Each wall is flat, endless, passes through zero and stands at right angles to its row. A trip goes straight from one point to another. List the walls that it crosses, first one first.

Walls:
(1): [  1 -58]
(2): [-39 -95]
Trips:
[-43  10] to [ -5 -41] => 1
[ -7 -13] to [  2 -34] => none
[-27  -7] to [-23  72] => 1, 2
[  7 -11] to [68  4] => 2, 1
[ 23 -18] to [ 41 -10] => 2
[ 31 -24] to [ 38 -85] => none
[-4 28] to [16 20] => none

Walls:
(1): [ 67 -33  32  30]
(2): [ -6 -31 -20  48]
(3): [-17   0  22 -61]
Trips:
[-16 -14  13 -12] to [-17   9   8   3] => none
[  6 -14 -48  68] to [ 29  74 -62   9] => 1, 2
[-30 -29  14  41] to [31 18 46 14] => 2
[52 77  8 12] to [-28  -9 -72  33] => 1, 2
[ -2 -32 -18   3] to [-62  26   4 -47] => 1, 3, 2
[54 36 10 -4] to [ 47 -76  13 -20] => 3, 2
[-89  37 -39 -48] to [ 19  10 -18 -51] => none
[ 52 -23 -19  33] to [ 17 -14 -16  -7] => none
[-19 -56 -42 -23] to [ 43 -25  17  11] => 1, 3

Walls:
(1): [  0  28  13 -72   0 -63]
(2): [-52 -27  46  10  19 -48]
(3): [-26 -50 -88 -62  15  35]
Trips:
[-47 -47  28  14   0  73] to [-11 -21 -39 -35 -14  -9] => 2, 1
[ 30  82  19  26 -24  -2] to [ 82 -62 -31   1  16 -29] => 1, 3
[-58 -40   8 -10  13 -77] to [ 24  21  18  37 -39   3] => 3, 1, 2
[ 49  62   0   1 -12  19] to [-65  18 -38  -4  -5 -17] => 3, 2
[-35  44 -72 -31  64   2] to [ 21   6   6   4 -35  -5] => 3
[ 33  53  -1  25 -22 -48] to [-26  16  -8 -59   8 -19] => 2, 3
[  0 -15  25 -10 -22  43] to [  1  20  13   3  13 -35] => 3, 2, 1
[ -1 -27  72 -72   5  35] to [ 13 -16 -20 -28 -22 -16] => 2

Walls:
(1): [  3  -2 -22   8 -54  -9  64  48   1]
(2): [ 16  -7  13   4  10 -18 -29 -23  -8]
(3): [  4 -51  41 -19 -19   7  58  95 -14]
(4): [-26 -53  11  63  23 -29 -59  -2 -23]
(5): [-55  27  52  75 -66 -18  22  29  -6]
Trips:
[ 65  11 -24  49  -6   9  41   9 -16] to [-33 -28  27  25 -29   1   8 -17   4] => 4
[-36 -39  28  13 -21   8  26  18   1] to [-58  -1  65 -32  80 -39 -16  -5 -60] => 1, 2, 5
[ 55 -36  34  -6  20  23 -11  39 -28] to [-24  27  22  60  24   9 -13 -40  28] => 5, 3
[-16 -12 -10 -11  18 -60 -26  -6 -16] to [ -6 -10 -46  -2  42  44 -10  -6 -55] => 2
[ 47  -2 -14 -49  -7 -21  27 -33 -13] to [ 23 -13  22 -20 -22  64  72 -15 -14] => 3, 2

Walls:
(1): [  8 -21  -3 -37  -3   6  -9  23   9  11 -62 -36]
(2): [ -3  31   0 -15  -4  -3  51 -20  89  11 -13 -32]
(3): [ 55 -45   6  40   2   6  36   4  -7 -15  10  10]
Trips:
[-14  22  -2   5 -14  18  28 -10 -11  65  16  20] to [-26   4  32   7 -27  21   7  95  -2 -12  28 -29] => 2, 1
[ 34 -21   3  23  -1   8 -10 -25 -24   6  17  13] to [-28   3  29  32   8 -18 -42  40  41  46  23  -9] => 3, 2
[-23  53  36 -15 -18  26  44  17  -1  17  -6 -24] to [ 13 -38  -8  37 -10  13  64 -47 -30   5  36  15] => 1, 3, 2
[ 12 -23  -3  23  45  46 -21  49  31  32  -5  14] to [-31  10 -10 -30  -7 -45   0  14  20  16  12  -4] => 2, 3
[-15  15 -37  -7 -54 -16  28   1 -37  23  29   7] to [ 43 -28  31  -2  11 -39  26 -81  34  13  -4  35] => 3, 2
[ -9  -3 -14   8  -1  11  -7 -53 -14 -14 -37  14] to [ 50  26  35  -1  41  24  15  24 -17 -28  44  -6] => 1, 3
[ 53  10  50  46  26  -1 -32 -11 -38 -34 -21  -1] to [ 40 -45  13  42 -10 -14  15 -17  12  -9  37 -35] => 2
[-27  -8 -10 -19 -14   2  18  -7 -29 -17   2  35] to [-35 -38  34  -2 -17  -7  49 -48 -13 -11  -5 -10] => 3, 2

Walls:
(1): [-11 -10  31  42  -9  12  24 -48  42 -55 -26  -2   0 -23 -20  11 -61  37]
(2): [-12   7  48 -24  25  51  12 -74  23  -6 -40  24 -83   5  22 -20 -10 -21]
(3): [ -3  -8  28 -50  -2  55  -4  31 -26  22 -23  18  16   2 -42 -18  33  63]
(4): [-34 -19  -8 -23 -15 -26  10 -63  -6 -15  49 -14  37  -3 -15  14   1   3]
(5): [-30 -16  16 -33 -11 -48  -3 -65  13   4  -2   5   1  20 -49 -11 -19   2]
(6): [-11  25 -13  37 -51 -13 -58 -17  22 -26 -20  11  15 -15  46  11   2  29]
(7): [-20 -39 -10 -29 -15 -26  20   2   6   9  -2 -59  14  38 -65   6  -5   4]
Trips:
[ 30  15   8 -23  10 -69  48  -2 -40  -6 -20 -24  15 -18 -15  54  33  26] to [-17 -22  10 -37 -26 -34  51 -41 -17 -29  22 -71  32  38 -22  39  -9 -14] => 3, 1
[ 34 -19  38 -35 -10  22  -6 -11 -13  17  21   6 -17 -95 -27   3  22 -21] to [ 31 -10 -59  20  28   5  12  41  53  37 -34  13  -6  15 -63  34  -5  -9] => 4, 7, 2
[-17 -23 -27  -5  11  13  31  53   5  12  36   9 -25  29 -27  -2  25  39] to [  2  -3   7  44  58  46   6  -8  32  14 -19  20  92  67  60  -4  42 -23] => 7, 6, 3
[-20 -42 -41  38   4 -32  41   8   2  -6  10  28  15 -66 -39 -19  40 -37] to [ 75 -14 -32  14 -65  -1   3  19 -25   4  61 -45  -5 -33  -8  32  -1 -60] => 5
[-39  14 -37   9  20   7 -35   7 -12  13   8 -36  16  18 -46 -12 -17  10] to [ 35  -8 -31 -42 -53  30 -22  11  27 -22  71  57  22  -4 -55  -4 -10  25] => 6
[  1  16  57 -19  13  25 -32 -15 -48  54  45 -29  11   4  11  18  43 -20] to [ -8  16  -7 -33   2  20  -7  -6   3  -7  21 -12  40 -50  24  38 -42 -28] => 2, 3, 6, 1

Walls:
(1): [ 15  -5 -25   1  40  27 -23 -70  41  58  54 -13  23 -32 -62 -29  19 -18
 -72 -17]
(2): [  1  12 -13 -24  10  22   4  23 -12   8  21 -25   5  58 -13 -17  48  36
   1 -35]
(3): [-53 -14 -20   9  44  28 -73 -54 -20 -45 -42  -1  -3  18 -40  20 -23 -72
  -8  -9]
(4): [-20  19  49 -19  -1  -9  36 -20   9  35 -52   2   2 -50 -46 -19  15 -17
  47 -25]
Trips:
[-19  -1 -24  30  24  35 -79 -31 -38   3  24  32  -3   6  30 -43 -15 -41
 -31 -47] to [-17   4  24 -32  30  36   2  58  -5   2 -13  14 -52 -15 -27  10 -62   8
   9  55] => 1, 4
[-62  60 -13 -10  -6  15  42  14  43   0  -7   3   8 -27   5 -33 -23 -25
  95  13] to [-56  39   8  56  25  -2 -24 -50 -30 -29  -4 -27  -7  21  49  26   0 -30
  29 -43] => 3, 4
[ 32  -7 -17 -12  17  33  60  26   4  -4  -9 -89  -7  16 -14  -6  -2  16
 -21  18] to [-62 -26 -36  25 -21  63  17  41   7  43   4 -22   9  19 -39  11  18  23
 -18  68] => none
[ -7  26 -13  28 -23 -26 -19   3  44 -28 -40  25  -5  33  17  23 -45  34
  25 -12] to [ -3 -11  -6  16  -9  -6 -31  28  30 -49 -29  14 -33  46  13 -29 -13  17
 -21  33] => none
[-22  -4   2  -3 -23  23  21  35 -12 -15  26 -19  22  22 -33 -66  30  10
   5  74] to [-55   5   9  12   1  47  64  54  29 -43 -23  63 -37 -50 -13 -26 -50  33
  -2   2] => 4, 2

Walls:
(1): [-21 -17 -27   1  -3   6 -24 -22  -1 -19 -33  37  -7  12  14  55  10 -24
  44   6  26 -31 -10 -41 -50 -15  28 -14 -41  32   4 -36]
(2): [-55  48 -52  22  18 -31 -12   0  -6  27  12   4  39  20  36  -8 -37  -5
 -73  10  61  24 -14  42  64  22 -23  41 -41  31  -7 -17]
(3): [-15   3  10  31 -14  10  30  44  64 -25   3  -3   2  54  11 -16 -23  31
  12   3  40 -41   8 -32  10  54 -66  43  16  70 -47  25]
(4): [-45  -3 -19 -36 -18 -12  41 -14  69 -10   0  22 -22 -10  21  29  18  37
   7  58  17 -18  18   2  -2  31 -20 -25  59  35 -13 -15]
(5): [ 53 -12  19   5 -35  -8 -26 -20  -9  19   2   7 -64  67   9  21  39 -40
  -2   6  27   0   2  31 -15  18   9   2  23  29 -18  -4]
(6): [ -8 -11  17  22  39 -17 -21 -21 -87 -35  33  60  -2  37  11  46  20  25
  17  18  13  20 -10  30  18  27   8 -26 -75 -58  38  -8]
Trips:
[-64  18 -17  49  36 -48 -28   7  -1  -6 -37  -2  -5 -11  15  19  -9  47
 -14 -18   0  51  28 -17  31  54 -10 -63  -6   9 -11   6] to [-32  -2 -30  18  21  24  34 -64  30  42   8   5  36 -10 -43  57 -39  48
  34  32  11 -15  13  10 -20  14 -57 -24 -20  14 -29  37] => 1
[  8   6 -45 -14 -52  38 -16  44 -16   6  29  -3 -25  30 -43  -8  -6  21
 -20  25 -13  70 -40  17 -25  42   2 -15  74  57 -16 -49] to [-15 -24  16  44   8 -64  23 -19  15  36  18  40   8  56 -48 -34  42  -8
  35  20 -71  43   7  50  -1  59  43 -43   6  -2  55 -70] => 2, 3, 6
[ 23   9  43 -38   8  19 -27  16 -31  20   9  20  33  23 -10 -52  26 -48
   1  -5 -20  46 -40   2  30 -20  55 -44  11  10  -9  -5] to [ 16 -20  21 -40 -21 -12  25  58 -19 -46  16 -15  -9  -6  14  -1 -49  60
  23 -52  16  -2 -20 -13  12 -32 -31   9 -15  37   6 -31] => 5, 6, 3
[-14   1   5 -30 -34  27  -7  -9  21 -16 -43  58   6   4  -6  -5 -39  12
  31 -42   4 -10 -27  14 -26  66 -52   4 -57 -51  13  50] to [-23   0 -18  17   6 -20  14 -29 -10  34 -44   7  28 -15 -23  64  35 -39
  17  19  12  -2 -23  -3   8  16 -20 -10   6  -2 -10 -43] => 4, 2, 3, 5
[ 20 -10 -17 -11 -14 -59 -60  27  35  48 -11  15  -4  42  18  -7  56  29
  82   0 -14  23 -33 -51 -16   0 -32  33 -33  42 -50  25] to [-21   6  44  12   4 -63 -47 -16  -2 -34   0 -14  19  49  -5 -15  48  25
  -6 -45 -52 -36 -23  31 -35 -24 -13 -64  18 -39 -14  -8] => 4, 6, 3, 1

Walls:
(1): [-65  30   6 -27  36   6 -12  65   2  -5  -9  18 -19  10 -17   8  33 -10
  24  12   1 -54  52 -36 -15  52 -15  60 -31 -11  -3  10 -38   2  -5  -3
  24  37   7 -33 -14 -31  -8  -1 -19  39  42 -39]
(2): [ 14 -10 -33   3 -15  28  -4 -35 -49  38 -11  58  11 -44   9   0  45  10
 -47  63 -24  45  -1  17   6  23 -45 -26  23 -28  -2 -31 -22   8 -15   4
  -5 -15  10 -10 -29  19  53 -61 -17  13 -63  24]
(3): [ 31 -52 -35  17  -3 -10 -30  36 -58  10  -5   8 -18  -1   2 -10 -10  -7
 -29 -55  50 -60 -32  -9  53  37  12  25 -12  27  15  58 -18 -15  10  13
   3 -15 -58 -31  41 -69   4   3  47  24   1  10]
(4): [-16  29 -17  13   3  11   8 -32  21  24  40  27 -53  75 -51 -14  52 -26
  27  22 -13  -6  -4  19   0 -54  13 -34   6   6  19 -45 -19 -57 -16  29
 -13 -11 -32   6  31  -1  39  15  36 -10  -9  18]
Trips:
[-23  -6 -23 -13  32  -1  33 -63  20  24   6  57 -42  30  38  31  30  -7
 -14 -27 -14   7  39  12 -41  10 -29 -14 -13   1 -11  10  24  -4  15  15
  -9  17  52  29  11  53  11  31 -11  47  35  25] to [ 32   5  33  35   6  15  10  19  49  -1  18   5 -69 -22   6  11   5  66
 -30 -11  20 -47 -37 -28  18  46  12  21  57  30  20  44 -18  31  -2 -10
 -42  11 -73   7  19 -42 -48  12  -2 -23  21 -14] => 2, 3, 4
[-22 -27  54  30 -52 -19  47  -6 -38   5 -17 -12  52  40  -1 -31 -24 -58
   8  16  50  35  -2 -18  -3  21  -9  25  28 -42   0 -11 -14  76 -20 -68
  23  -2  65 -36 -44 -18 -45 -16  -4  -8  -8 -12] to [-37  -2 -31  44  -2  18 -22 -42   7  25   7   1   5  18  71  29   5 -18
  18  -4 -78 -18  59  16  16  -2 -44  18 -91  72 -55  35   2   9  39 -12
   7 -72 -13   0  -6  -7  11  15  33 -76  10  45] => 1, 2, 3, 4
[ 21  -9  23  -9 -26 -45 -11  55 -58 -16  29   6   8  50 -21  27   1 -19
  50 -40 -71 -23 -89 -27 -12 -47 -54  17 -36 -55   7  22  23 -31  22  16
 -28  -5  38 -43  43 -77  53  22  30 -32  -4 -61] to [ 33  40   3  25 -14  14  37  18 -12 -15   9  14  43  47  25  -1  57 -59
  39   9 -34 -26  -6 -37  44   1  16  29 -68  27  23 -27  60   8  -5  12
   0  21 -27  39  18 -20   9  11  -1 -52 -26   9] => none
[-15  37  10  -1   6   5 -13 -79 -26 -52 -44 -13  18  31  29 -22  45  21
 -37 -61  16  29  -4  35  36   7 -31 -54  20  11  65 -19  48 -74  33  14
 -12 -39  -3  16 -29 -61  12   0  10  -1  29 -14] to [-41   7 -25   1   8   5  14   6  40 -25  -9 -49  17   5 -36  11 -42 -10
 -26  26 -24  23  44 -72  60 -33 -61  13  33  16 -36 -45  -3 -29  73   1
 -33  20  30 -10 -25 -21  40  22 -37 -27  88  24] => 3, 2, 1, 4
[-35  67  46  27 -24  23 -10  37  10 -15  20 -25  24 -41  41 -41 -28   2
  16  21   2 -16  23  -2  73 -76 -12  49   6 -10  37  90  -9 -19   2  14
  20 -31 -45 -40  20 -26  12  -7   9 -49   6  -2] to [ -8  25 -16  -9 -51  -8 -13 -46  -3  17 -16  -5 -47  10  38  21 -27  37
 -16 -47 -34   8  53   4  22  -8  -3  41 -45  -9 -19 -25 -52  -2  11  11
  47 -27  23  20  -5  -7 -42 -54 -57 -36   1  19] => 3, 2
[ 28 -62  27 -10  44  22 -23  -9  44 -12 -44 -21  22  15  15 -15 -38  11
  14 -22  24   4  50 -59  -7  61 -38   7  17   2 -95   5  -4 -44 -28  47
 -28  30 -47   0  -8  49  28   6 -55  19  59 -94] to [ 11  16  44 -38  -1  20  24  10   0 -50   6  -4  26  22  39  15  13  -4
 -70 -37  31  49  62  10  61  78 -32 -29  68 -38  30 -12 -35  24 -25  41
   8   1  21 -15 -22  -6  -4 -14  25   2  60  -8] => 2
[-13  30 -18 -44  18  38 -38  32  23 -14   2 -19  20 -38  30   9   4 -10
 -10   2  68 -19  35  52 -11  11   1 -12 -23  28  24   8  71  23  53  10
  10 -23 -10  14 -16 -29 -34  29 -60  14  23 -34] to [ -9  -3  21 -64  -8  17  -5  23  -2 -28 -22   2  23   9  -2 -59   5  27
 -12  -6  20   0  24  15  11 -26  16  15 -51  -3  22  49 -10  42  -8  16
  24 -34 -56  16 -23 -57  30  36 -18  23   6 -59] => none
[ 24 -14 -21  22  17  -8   6 -11 -16  19 -41 -43  29 -30  66 -15  -9 -50
 -12 -11 -27 -11 -65  18 -28  14 -25 -48 -11 -71  22 -12  12  13 -41 -33
  65  43  17  20 -36 -31 -22   1  -6  -3  11  52] to [  5  38  21 -24  -8   7   1 -41 -45   5 -66 -41  -3 -23  -2 -27 -23 -27
 -41 -46  43 -32  -3   1  10  19 -18  10  16 -25 -75 -63 -22 -42 -19   9
   6  49  24 -54  -9  -5  -7 -13  13  -1 -26  22] => 3, 1

Walls:
(1): [-20 -42 -87   6  23  12 -72   1 -37 -27   1 -15  41 -20 -49 -48  -3  59
   0  15 -50  45 -55 -29 -20  25  27  -8  17  35 -20 -26  10  23  54 -41
 -21  31  -1 -12  26 -20   3 -28  16   5 -56 -43]
(2): [ 51 -25  45 -28  30  -9 -12 -30  -4  40 -35   1 -25   4 -16 -28  22  50
  -8 -14   7   6 -15 -10   0 -23  39 -13   1 -28  -9  17  30 -15  37 -12
 -18  -7  21 -17   2  -6 -21 -15 -23  13 -20  37]
(3): [  5  45  19 -17   0  -3 -57  15 -53  -3 -26  50   8 -14 -19  76 -19 -10
  37   2   5  52   3   2  27  41  16  48   5  -9  38 -19  -2  44 -18  49
  51  12 -25  24   9   2 -68  33  38 -29  -1 -24]
(4): [  3  23 -46  22   1  33   0   8   5 -43 -20 -39  27 -30  15  20 -41 -25
   7  37  25  16 -45  12 -26 -25  22  -2  34   7  -3 -17   6  11   9  -1
 -14  -4   3  -3   6 -31   0 -14 -24  10  14  28]
(5): [ -5 -11 -83 -21 -13  62 -29 -36 -20  35  58  35  11  -5  22 -28 -12 -20
  65  27 -35  -4  -4  30 -23 -15 -32  -6  24  -8  12  45  47   7 -26 -12
 -38   9  34   7 -70 -38 -43 -32  -7 -10   1 -22]
(6): [  6 -54  81  78  24 -13 -24  -1   7  38   8  37  26  22  -3 -47 -24  10
 -39  17  11  27  28 -25   6  27 -16 -54 -52 -14 -15 -59 -27  51  -2  15
  -1 -22 -55 -16 -16 -16  15  -9 -11 -25  15  26]
(7): [-52 -48   8 -19 -39 -23 -27  -9 -22  26 -25  16 -24 -27 -28  24 -25  23
  41  30  11 -12   0   8  -8  -2 -13  -3 -25 -53  28 -11  12  47  25   8
 -15  -9  35 -43 -15 -12  34  42 -28 -15  23 -17]
Trips:
[-13  52  62   0   6 -20 -30  22   0  75 -18 -15  12 -16   4 -10  20   6
  64 -18  22  16  -7 -32 -55 -11 -25 -15  -6   4   4 -15  -1 -31  42  34
 -17  26  20  24  32  -9 -48  16 -20  22   1 -17] to [ 23  45 -32  -5  48 -35  14  -3 -30  18 -20  -6  -6  38 -41 -27  55  17
  18  10  10 -61  18 -11  -3 -56 -54   5  36  14 -21 -57 -14  37  33  -8
 -22  47 -11  -8  -9  19 -20 -39 -35  21  23  -6] => 6, 1, 3, 7, 5
[ 16  30   4  -4 -41 -37   6 -27   7   7 -22  58  57   9  14  28  32  13
  32 -10 -58  24 -21 -20   4   5   5  -1   8  43 -11   1  90  23  -7 -19
 -19 -12 -37   2  23  10 -16 -37  -6 -35  16  20] to [ 57  -1  12 -16  50  -5 -15   2 -30 -67  18  24 -11  -1  46  40 -15 -55
  18 -25  31   6  46 -36  52  52 -32  20   6  26  14  47 -10 -52  14 -13
   3 -15  -5 -15 -30  51  37 -11 -62 -36  20  22] => 1, 2, 5
[-27 -21 -13 -30 -66  -8 -57   1  38  12 -12  13  25  14  12  21   6   0
  12   8  36  -8   5  -4  15  42 -19  -3  34  -4  17  27   6  18   8  -9
 -36  16  -4 -54 -12 -15  60  35  46  23 -22   0] to [-49  27   4  22  37 -32 -35  18  -9  -3 -40   5 -26   8  10  -2  13   8
 -38 -63 -15 -15 -17  35  25 -14 -60  54  10  51 -13  32 -17  22  30  49
   9  -4 -53 -42   9   3   9  42  22  -2  30  35] => 5, 1, 6, 7
[  0  -3 -25 -10  -2  -3  31 -26  11  18 -51 -15  56  42 -18  -9 -10   9
  12 -36  -8  10  13  21   9   8   7  -8   8 -50   0  69  15   2  23 -14
   1  23 -45  76  19 -10  -7  -2  48   3 -28  -9] to [ 30 -32  -4   2 -34   5   1  13  -9 -13  -1  11  16  -5 -38  21 -13  56
  18  21  13  46 -21   1  22  29 -48 -17 -28  48 -21 -19 -37  -2 -25  -5
   9  -1  -5 -35 -33  17  45  25   1  11  17   2] => 5, 2, 6, 7
[-21  -6 -50  10  39   3  50 -33  -9 -10   5  38  39  11  -8  13 -44  55
 -38 -31 -43 -41 -38  33 -26 -17 -14  -3   9  -9 -13 -22  12 -27 -47 -30
  24  16 -14 -10 -44  54  31 -46 -10  24 -21  22] to [ 38 -47  30   3   2 -28  65  -4 -64  -3 -38 -71  -9 -10  29 -76 -16  26
 -50   6 -35 -17 -20  10 -30  11 -11   6  24  42  56  95 -25 -35  32  -1
  23  74  -8  -6  20   6 -37   8 -16  25  23   6] => 2, 4, 5
[ 10  34 -27  10   0  -2  37 -58   1  41  42  -3   0  32  43  -9  11   3
  -6  -1 -30  30  11 -11   1   5   7 -16 -16   9   4 -40  10   2 -17   0
 -25   2  -6  14  -2   1  24  15 -40 -43 -63 -28] to [-54  -7 -17  -9  16  55  50 -26 -29  25  41   7  40  24   1   8  32 -14
 -10  -9  13  -3  14 -35  19 -60  -5   9  -3  10   5   4  43 -78  12  10
  23   5  32   8 -14  32   7 -14 -22  51  -3 -13] => 6, 1, 2
[-82   1  36  24 -91  44  15  41 -18 -11 -36   3  22  24  -5 -32  43 -14
  35   1  12 -19 -41   1  19  24 -21  27  10  55  12 -54  30  19  34   0
  12   5  67  -5  36  20   5  -2  10  31  31  -7] to [-11 -33 -10 -34 -41 -21 -16   0  30  29  26  -7   9 -16  -4 -35 -10   8
   0  -8  38   4 -21 -20  -2  62 -55  15  -6  51  31  38  11  17  -8 -36
   0 -20  16  35  44 -12 -46 -31 -38  17  20  52] => 3, 5, 4, 2, 7
[ 22 -43 -27  34   9  24   3 -25  55   1  15 -13  56 -33 -14  41  13  -1
 -10 -34 -24  -7 -23  21 -27  15 -26 -55  30 -19  12  21 -24 -18  29  14
 -39 -38 -27 -16  13  -5 -37  50  34  74 -64  -5] to [ 34  15 -25  53 -45  -1   6  13  20 -30  -3  16  -2   4 -37 -38  -7 -23
  24 -31   0 -14   9 -14 -19  20  44  35  15   0 -43   7 -54 -13  18  19
 -41 -23   2 -19  20 -17 -15 -43  19  33  -4   5] => 5, 2
